Each row is a point. The points of each table are mixes of a few directions, plus a little noise. Count the directions of each table, and those that both share. Where both have some left over, give the other angles between the two spaces (their principal angles), to ten degrees, smallest first.

First (6 x 2):
[[ 0.20 -0.26]
 [-0.46  0.59]
 [ 0.31 -0.39]
 [ 0.36 -0.44]
 [ 0.03 -0.04]
 [-0.43  0.55]]
Second (6 x 2):
[[-0.05  0.06]
 [-0.19  0.24]
 [-0.01  0.01]
 [-0.54  0.68]
 [ 0.30 -0.38]
 [ 0.49 -0.62]]
Directions: first 1, second 1, shared 1

First (8 x 4):
[[ 0.22 -0.34 -0.69  0.50]
 [ 0.16 -0.08 -0.09  0.35]
 [-0.19 -0.17 -0.55 -0.37]
 [-0.09  0.30  0.69 -0.23]
 [-0.08  0.32  0.73 -0.23]
 [-0.13  0.02 -0.04 -0.26]
 [ 0.01  0.32  0.79 -0.03]
 [ 0.09 -0.37 -0.84  0.26]]
Second (5 x 4):
[[ 0.15  0.00  0.10  0.31]
 [ 0.51  0.01  0.35  1.03]
 [-0.13  0.00 -0.08 -0.25]
 [-0.09  0.01 -0.07 -0.16]
 [-0.45  0.00 -0.31 -0.93]]
Directions: first 2, second 1, shared 1

First (8 x 8):
[[-0.02  0.49  0.08  0.22 -0.24 -0.13  0.05  0.58]
 [-0.03  0.36  0.20  0.21  0.11 -0.22  0.15  0.26]
 [-0.02  0.67 -0.05  0.16 -0.23 -0.13  0.04  0.77]
 [-0.01 -1.06  0.67  0.30  0.06 -0.02  0.02 -1.14]
 [ 0.00  0.05 -0.03  0.04 -0.24  0.06 -0.07  0.18]
 [ 0.02  0.57 -0.54 -0.44  0.52 -0.02  0.08  0.32]
 [ 0.08 -1.05 -0.39 -0.54 -0.07  0.50 -0.31 -0.89]
 [ 0.00 -0.03  0.06  0.02  0.08 -0.03  0.04 -0.09]]
Second (10 x 8):
[[-0.07  0.08 -0.24 -0.12  1.23 -0.34  0.53  0.23]
 [-0.04  0.23  0.11  0.37 -0.49 -0.06  0.00  0.71]
 [-0.01  0.27 -0.09  0.02  0.09 -0.07  0.08  0.34]
 [ 0.14  0.03  0.01 -0.55  0.23  0.18 -0.32 -1.29]
 [ 0.07  0.59  0.29 -0.14  0.24 -0.14 -0.08 -0.64]
 [ 0.15  0.20 -0.51 -0.69 -0.49  0.49 -0.55 -0.44]
 [-0.12  0.02 -0.04  0.42 -0.09 -0.18  0.28  1.05]
 [ 0.02 -0.67  0.20  0.02 -0.06  0.11 -0.07 -0.60]
 [-0.06 -0.56  0.16  0.40 -0.41  0.03  0.05  0.35]
 [-0.04 -0.17  0.14  0.27 -0.24 -0.05  0.06  0.30]]
Directions: first 3, second 4, shared 3

First (11 x 11):
[[ 0.19  0.26  0.03 -0.07 -0.41  0.16 -0.51  0.32 -0.03  0.13  0.13]
 [-0.30  0.03 -0.17  0.07  0.55 -0.17  0.42 -0.32  0.26 -0.19 -0.05]
 [-0.14 -0.46  0.06  0.07  0.33 -0.12  0.58 -0.31 -0.12 -0.08 -0.21]
 [-0.47  0.15 -0.06  0.05 -0.63  0.65 -0.30  0.33  0.56 -0.04 -0.34]
 [-0.26  0.35  0.15 -0.17 -0.13  0.93 -0.32  0.20 -0.44 -0.42 -0.12]
 [ 0.34 -0.03  0.13 -0.07 -0.92  0.22 -0.59  0.40 -0.10  0.24  0.10]
 [-0.04 -0.01  0.17  0.03 -1.12  0.61 -0.70  0.71  0.27  0.37 -0.30]
 [ 0.35 -0.14 -0.09 -0.01  0.67 -0.80  0.45 -0.51 -0.26 -0.06  0.40]
 [ 0.25  0.01  0.23  0.02  0.95 -0.51  0.12  0.13 -0.40  0.40  0.00]
 [ 0.09 -0.42 -0.15  0.04  0.79 -0.69  0.90 -0.81 -0.22 -0.30  0.20]
 [-0.05  0.23 -0.28  0.05 -0.09 -0.26 -0.04 -0.14  0.51 -0.05  0.21]]
Second (11 x 11):
[[ 0.07 -0.55 -0.99  0.15 -0.25  0.19 -0.22  0.23  0.04  0.11 -0.40]
 [ 0.09 -0.46 -0.58  0.00  0.16 -0.32 -0.19  0.61 -0.07 -0.04 -0.48]
 [ 0.22  0.11  0.33 -0.65 -0.26  0.53  0.00 -0.61  0.15 -0.18  0.36]
 [-0.22  0.76  0.97  0.27  0.19 -0.09  0.30 -0.40 -0.04  0.06  0.45]
 [ 0.36 -0.37 -0.11 -0.55  0.07 -0.17 -0.10  0.40 -0.04 -0.25 -0.27]
 [-0.50 -0.24 -0.64  0.53  0.16 -0.19 -0.20  0.11  0.07  0.17 -0.22]
 [-0.36 -0.13  0.23 -0.27  0.01 -0.23 -0.02  0.00 -0.02 -0.05  0.22]
 [ 0.47  0.29  0.12  0.18 -0.54  0.58  0.31 -0.20 -0.10  0.15  0.14]
 [ 0.14  0.70  0.68  0.29  0.37 -0.04  0.18 -0.28  0.02 -0.04  0.14]
 [-0.17 -1.04 -0.55 -0.55 -0.53 -0.34 -0.03  0.89 -0.27  0.01 -0.16]
 [-0.12  0.94  0.57  0.61  0.66  0.08  0.01 -0.75  0.24  0.01  0.18]]
Directions: first 5, second 5, shared 0; angles 30, 50, 60, 80, 90

First (9 x 14):
[[-0.28  0.30 -0.02  0.01 -0.23  0.18 -0.11  0.09 -0.05  0.34  0.15  0.05
  -0.03 -0.11]
 [ 1.25 -1.38  0.07 -0.06  1.17 -0.85  0.45 -0.32  0.26 -1.52 -0.71 -0.27
   0.17  0.42]
 [ 0.03 -0.06  0.00  0.02  0.02 -0.03  0.01  0.00  0.01 -0.01 -0.02  0.00
   0.00  0.01]
 [ 0.59 -0.65  0.04 -0.02  0.55 -0.39  0.22 -0.15  0.12 -0.70 -0.36 -0.12
   0.07  0.19]
 [ 0.12 -0.14  0.00  0.01  0.08 -0.07  0.05 -0.04  0.00 -0.15 -0.06 -0.03
   0.03  0.04]
 [-0.51  0.57 -0.02  0.01 -0.44  0.35 -0.15  0.13 -0.10  0.61  0.29  0.10
  -0.06 -0.19]
 [-0.85  0.93  0.00  0.04 -0.81  0.56 -0.31  0.25 -0.17  1.02  0.49  0.20
  -0.10 -0.29]
 [ 0.09 -0.09 -0.02 -0.01  0.06 -0.05  0.02 -0.02  0.02 -0.11 -0.04 -0.03
   0.00  0.03]
 [-0.41  0.45 -0.01  0.00 -0.37  0.27 -0.13  0.12 -0.07  0.49  0.22  0.09
  -0.07 -0.14]]
Second (9 x 14):
[[-0.41  0.06 -0.10 -0.14  0.04  0.31  0.36 -0.40  0.20  0.40  0.67 -0.22
   0.66 -0.04]
 [ 0.01  0.13  0.11 -0.13 -0.44  0.11  0.27  0.50 -0.10  0.17  0.25  0.24
  -0.74 -0.03]
 [ 0.41  0.16  0.11  0.56 -0.17 -0.09 -0.45  0.36 -0.05 -0.06 -1.20 -0.15
  -0.27  0.53]
 [ 0.34  0.38  0.27 -0.09 -0.49  0.10 -0.03  0.39 -0.10  0.04  0.19  0.33
  -1.00 -0.06]
 [-0.24 -1.18 -0.40 -0.54  0.73 -0.36  0.97  0.00  0.14 -0.36  0.29 -0.08
   0.35 -0.21]
 [ 0.06  0.36  0.14 -0.01  0.01  0.27 -0.08 -0.59  0.18  0.13  0.57 -0.15
   0.44 -0.01]
 [ 0.05  0.17 -0.16 -0.40 -0.02  0.04 -0.07  0.32  0.12  0.39 -0.28  0.27
  -0.93 -0.43]
 [ 0.13 -0.32  0.05  0.23  0.41 -0.27 -0.20 -0.45 -0.07 -0.61 -0.06 -0.18
   0.77  0.16]
 [-0.38  0.25 -0.01  0.53 -0.06 -0.11 -0.77 -0.13 -0.33 -0.10 -0.44 -0.06
   0.71  0.09]]
Directions: first 1, second 6, shared 1
